Each wall is flat, endless, passes through zero and stands at right angles to its row. A trip goes straight from one point to another. List the walls that it crosses, first one first.

Walls:
(1): [ 2 17]
(2): [ -5 -36]
(3): [14  3]
(4): [19 -7]
(5): [55  4]
(6): [46 10]
Trips:
[93 28] to [42 51] => none
[ -5 -48] to [ -7 -61] => none
[33 -9] to [ 14 -51] => none
[ 19 -53] to [ 74 -16] => none

Walls:
(1): [ 22  33   8  36 -41 -22 -17  29]
(2): [-53  16   5  36  24  -3   7   9]
(3): [-23  30 -14   2 -16 -29  51  37]
(4): [ 15 -18  34 -46 -36  53 -58 -36]
(5): [ 36  13 -26   1  22 -43 -18   2]
(6): [13 39 17  9  2 49 54 37]
(7): [-78  15 -39  58   2  63  22 -47]
(8): [-16  22 -62   3   2  19  37  -5]
Trips:
[ 40  17 -14 -88 -12 -25  14  23] to [ 12  -2 -33 -10   1  22  18  56] => 4, 1
[-62  38  51  -6  47  -4  -2 -24] to [-27  73  71  13   2  25 -40  22] => 4, 1, 3
[39 -9 17  0 11 -8 37 36] to [ 37 -18 -51 -36 -32 -57  -3  32] => 6, 8
[-31  -7  23  40  26   5  20 -57] to [ 43  70 -51 -42 -12  36  28  27] => 6, 3, 2, 5, 1, 7
[-45  18   2  -1  24  -6 -50 -24] to [ 28 -19 -52 -16  67  25 -78  33] => 7, 2

Walls:
(1): [-29  17   3  -4  54  10   8  32 -54  54  -5  45   5 -23]
(2): [ -6  55 -29  12 -24  19 -39   8   6  -8 -32  22   8   5]
(3): [-25 -13 -28  54 -15 -30  -3   3 -23  75  95  25 -10  54]
(4): [ 25  30  59  25 -34   4 -22   6  66  -9  -6  23  16 -18]
(5): [-23  -8  27  -3  11 -57 -43 -11   6   3 -14 -47 -15 -25]
(6): [ 29 -34  30  -8 -68  -8 -89  12 -56  10 -21  76  12  24]
(7): [-12  22 -49  -9 -43 -34 -24   8  -3   4   4 -16 -52 -38]
(8): [ 13 -24 -24  44  27  10 -28  51  48 -38 -15 -19 -64 -10]
Trips:
[-36  35  61 -46  14  17  -2   4   8  15  -1 -14 -67  19] to [-23  -9  44  74  29 -26   4 -13   7  13 -24  35 -40  -2] => 7, 3, 6
[ 17  29  48  42  36 -19 -32 -49  41  -2  47  10  27 -59] to [ 34  42 -69  47  -3  26 -41 -44  29  -4 -32  -4 -19 -70] => 3, 8, 2, 7
[ 32  -2  27   5 -38 -23 -91   9  14 -11 -34  -2  21  -3] to [ 19   8 -41   4  16 -64   7 -12 -35 -17  26  30  37  15] => 8, 3, 4, 1, 5, 2

Walls:
(1): [ -5   6   8   2  17  21   9  14  26 -22 -20 -52  -3 -40   3  34  10 -18
 -23  48   4 -13  20 -50  43   0  16 -27 -25 -95 -13  47]
(2): [-44  -1 -30  19   2  -5 -19   4  -2  25  63  20 -13   5 -21  51  -3  -9
  -8  22  48 -27  -3  63  -8 -18  33 -11  13 -57 -25  22]
(3): [-32  -2  19  -3 -48 -84 -31   4 -10  17  -1  13  -8 -28  32   8  11  19
  15  22 -54  -1  -1 -16  50 -33   4 -16 -23 -11   5  40]
(4): [-49 -28 -15 -20  -9 -89  15   1 -31 -13 -17   8  52 -10 -32 -22  -1  15
   5 -25 -26  -8 -20  27  -2 -59 -28 -25 -12 -26  23  -8]
(5): [ 10 -29  10 -28 -33  20 -26  -2  84  23  -3  29  -8  16   4  -3  19  20
  52 -36  25  -7  23  23   8  68  34  -6   6 -20 -63  14]
(6): [-66  36   0  17  21   6  18   2 -10  58  45  -8 -25 -52   9 -27  35  34
 -10  17  36 -13   7  33  17 -17 -55  -5  22   0   5  -5]
(7): [-11  31  18 -17  -2  -7 -14  39  17  41   2 -49 -71  29  49 -20  69  29
 -20 -31  -8 -26  -1  30  31  -6   3  -3  23 -23 -49  25]
Trips:
[  3   2 -38   3  14  38  54  18 -32  -3  26  29  -3  37 -52 -37  36 -64
 -39  42  24  16   0 -48  52   5  -3  46   0 -23  28  51] to [ 23  -1 -73 -41 -13 -20  -5  35  10   1 -15  14 -56   3 -12  10 -19 -20
   0  13 -10   7  -5 -30 -12  14  18  31  -3  -4  14 -21] => 6, 2, 1, 5
[-46  41 -45  41  -9  32  16  -8  10  -8 -52  46  51  34  46  39  68 -26
 -15   5  18 -51 -11  12   9  13   2 -48  23 -12  -1  -1] to [  1  24   6   7  21 -58 -72 -35  -8 -19 -33 -17   1   3 -25 -14   7   4
 -26 -55  44  32  -3  -3  24  24  18   3  34  13 -35 -72] => 4, 1, 6, 2
[ -8   2 -14  31  10  33   7 -30   9 -22  29 -27  19 -19   1 -27   7   0
   7 -14   0 -12  26  20  20 -14   4 -25  -9  24   6 -15] to [ 10  16  28 -17   4   0  54  25 -25  18 -16 -14 -32 -27 -11  13 -28  30
  39 -19 -14  -4  21   3  -3  -5   9  -9   4  10 -20  13] => 7, 1, 5, 3
[ 12  39 -57 -25  49  -6 -68  34  56  48  48  -5   2 -31  -7  67  17 -14
 -47  -6  20  14  33  31  15  28  -2  20  13 -54  47 -50] to [-21   2  18  12  27  -8 -45 -12 -17  35  23 -30  68 -12  11  -1 -68  41
  26  -1  27 -43  23  24   0  19 -12 -56 -65  14 -36 -25] => 7, 4, 3, 1
[ -8  -5  40  33   0 -30  -1 -33  48   2  -6  -1 -14 -23  29  49  -7 -13
   7 -48  -5  -5  -5 -34  36  46 -30  15  49 -12  12  -6] to [ 43  27 -16   7  14  51   3   4 -30   2  55  27 -14  52 -10 -20  46  13
 -46 -39 -34 -35 -26 -15   0 -21 -39  16  25 -23   4  -2] => 3, 1, 5, 2
[ 85   0 -27  18  51 -24  33  10  -3   4 -50 -18  50  12  13 -10  14  -6
 -26 -22 -15  31  -5 -16 -12   7 -20 -32   1 -12  -6  47] to [ 33 -10   1 -30  21  20 -10  -6  77   7  30   4 -12  51 -25  17  17   3
 -69   2 -24 -23   4   4  12 -48  15  49  28  29 -37 -12] => 7, 4, 5, 1, 2

Walls:
(1): [-29  27 -10 -11  46   6  19  38 -14   9   8 -14  -9  32 -13 -35   9  27
 -47  13  18   4  10   0 -30 -10 -16 -29 -33  -8  -2 -24   8 -11 -10   2
  23 -30   4 -25 -25  -8 -21 -13  -9  -3 -28  -3]
(2): [ -3  23 -35  14 -12  16  23  -9 -34  -9   7  -6  18  -8   4  12 -28 -27
 -34 -13  11 -12   2   0  21 -14  -2  -8 -65 -17 -14  15  -9 -16  21  -9
   7 -43  -7  31  11  46 -10  31  35  -2 -13  -6]
(3): [ -3   2 -39  -4  40  36  -6  22 -26  -4 -22  15 -27   0 -27  -6 -22  -5
 -20  37 -27  -5 -15 -27  12   9   3 -35  11  -4 -27  17  -9  29   2  -6
   0  12 -10  13 -25  -7   1  -8 -23  11   7   9]
(4): [-33  24  -9 -32  -2 -19   3  14 -53  62  14   7 -23 -21  20 -10  27 -34
 -20 -31  21   7  -1  22 -26   7  51   8 -15 -25  10 -12  22  -3  -4 -19
   2  28 -22  21  -1 -20  15  45 -12 -12  20  17]
(5): [ 28  -8  33   3 -23  21  33  -9  -5 -14   8  27  28  15 -27   0 -52   2
  -2   1 -15 -10   5   9  15  -7 -24 -15  24  37   1 -30   8 -14   1  22
   5  45  25  22   6   4   3   4  49  14 -33  31]
(6): [ 16 -12   7 -27  -7  52 -13  95  22  32  15 -30  10  12  -3  22  47 -17
 -14  15 -10  38   6  20 -10   1 -23  -9  10 -18   6  -8 -15 -19 -20  21
   2  17  43 -12   0  -1  -5   3  15  -9 -15  -8]
(7): [  4 -52   8  12  18 -26  14  19  29   3 -57 -10 -55 -18 -20 -48  16 -36
 -57  20  11   7   0  47   0  -6  14  45 -13 -22  13 -21 -29   2  27  30
   2 -16 -34  36   4 -32  -7  -2  -9  28 -17   6]
(8): [ 16 -62 -21 -22   6 -31  -8  27  16  17 -45   6  10  31   5  -2  20  37
  15  51  -8  14  -4 -42  23  -8 -29 -39  28 -36 -15 -10 -62  13   4 -42
  -6  10 -61 -38 -36  -8  -3  -7  -8  20   3 -27]
(9): [  8 -45 -21  -1  -4  26  20  23  17 -26 -64  12  12 -18   4 -18   9   5
  -5  44  -2   7 -12  -4  32  22  -2  22  -1 -49  16   2 -30 -21 -19  -9
  -4  37   9 -15 -15  12  23  49 -18  11  -6 -28]
(10): [-30   1  -3  36 -39 -14  15  30  11 -21  20  23   4 -11  17   8 -28  21
 -14  15  -5  33 -11   3  54  -2  -5   9 -12 -26   6  -1   0 -10  -5  13
 -29 -24  -6 -16  39  23  18 -11   9 -10 -12 -13]
Trips:
[ 20 -15  -3  28  31  31  13 -23 -40 -12  14  -8   4  -9  18  -6  23 -10
  22   7  19   2  -1  18  -2  -8  25  -9   4  -8  -3 -16  -5  -9  19 -30
  47  16  22  34 -10 -19 -47  18 -30  17  -8  38] to [-17  -5  13  41  -6  41  25   7 -31  27 -41  18  -2 -36 -47  27   1  -2
  -9  44 -15   2  22 -28 -28 -20 -19 -28   5  36   2  26 -35  44  27 -25
   2 -28 -37  23 -19  14 -33 -39   1  -9  -9  -2] => 9, 8, 4
[ 16   6  30  24 -21   3  11   5  24  40  41 -40 -41  -5  -8  12   7  13
  16 -19  -8  -3   8   9  -8 -22   1  31  23  49  18 -30  12  -5 -14  -5
  48   4  17   0  21  32  -7   4 -23  21 -21  -5] to [ 12  15  29  24  10 -23  39  22  29 -11   7   0 -26 -33 -12 -45 -16 -29
  50 -28  -8  38 -22  50 -31  18 -38  -6  21 -27  21  17 -23  -2  10  -6
  34  19  22  -1   4  -2 -10  -4 -26  25   8 -11] => 7, 9
[ 30  18   6  15 -12 -36 -29   5  33  45  -7   0   4  22  18  -5 -11  56
  17  -3 -45 -34 -36  -2   3 -23  -4  -7 -16  -5 -40  12   4  22 -13 -11
   4  16  14  -2 -26 -23 -39  -3 -12   7  20  20] to [ -1  38 -11   6 -56 -14 -21 -10  22  91  14   7   9 -15  13 -40   7   1
  12   5 -18  22   7  23  -1  11  14 -18 -15  -6  19   0  38  12  11  -2
   2  34 -15 -36 -21 -28  -9  -3 -11 -29  25  49] => 4, 3, 6, 8
